Each wall is flat, endless, passes through zero and stands at right angles to its row. A trip goes straight from one point to another. Which walls does it cross, in order?

Walls:
(1): [7.5 4.0]
(2): [-2.9 -1.5]
(3): [4.7 0.1]
(4): [-0.6 -3.5]
(5): [-2.0  2.4]
(6): [5.0 0.9]
(7): [-4.8  0.4]
Trips:
[-0.2  3.9] to [ 2.6 -1.7] => 3, 7, 5, 4
[-2.5  3.9] to [-1.4 -3.3] => 4, 5
[-0.6 -1.2] to [-0.8 -1.1] => none
[5.0 1.4] to [3.8 0.0] => none

Walls:
(1): [-2.6 -5.9  5.1  0.2 -1.7  0.3 -3.0  1.4 -0.4 -2.1  4.7 -0.6]
(2): [ 1.1  4.0  0.8 -1.8  1.0 -2.4 -0.4 -1.7 -5.0 -3.4  0.0 -0.3]
(3): [ 3.3 -5.2  0.9 -3.7 -0.5 -1.9 -1.2 -2.3  0.4  1.5 -4.7  0.1]
(4): [-1.1 -3.9  0.5 -3.2 -5.1  3.0  5.5  1.4 -3.3 -5.1  1.5  1.0]
(5): [ 3.4 -1.0  2.3 -2.3  1.3  1.9  4.0  5.8 -0.6  6.8 -1.8  1.1]
(6): [ 1.0 -0.2  0.1  3.4  3.4 -3.4 -1.0 -1.0  1.9  1.5 -2.2  0.0]
(7): [ 4.1  1.8  1.3  1.9 -3.0  1.1  1.3  3.5  0.8 -0.2 -6.7  3.9]
(8): [-0.4  2.0 -5.0 -6.1  0.6 -1.9  0.4  2.4 -0.1 -1.4 -2.1 -2.2]
(9): [ 2.2 -2.5  1.0 -2.8  1.0 -1.8 -1.6  4.9 -1.8  3.6 -0.5  2.7]
(10): [-0.2 -1.9 -1.7  1.1  0.0 -4.3 -2.0 -0.1  1.2 -2.6  0.9 -4.9]
Trips:
[-4.3 -1.0 -1.0 -1.0 -1.7 -1.1  3.0  2.0  4.0  2.5  2.1 -3.5] to [-2.6  5.5  2.8 -4.9  2.4  2.5 -6.6  0.1 -3.4 -0.3  2.4 -0.5] => 4, 5, 2, 9, 10
[-3.6 -3.5 -0.3 -2.5  2.6 -0.2  0.3 -0.2  0.8 -2.7 -0.3 -0.7] to [-3.2  0.6 -4.6  1.5  2.4  4.0 -5.1 -3.4  2.4 -0.8 -1.7 -4.7] => 6, 4, 3, 1
[ 2.8 -4.0  0.0  2.9 -2.5  2.8  4.5 -4.6 -5.8 -2.4 -0.2 -2.5] to [-1.6  1.4  0.5  3.6 -2.1  0.0  2.1 -3.5  1.6 -3.7 -4.1 -2.9] => 7, 1, 6, 3
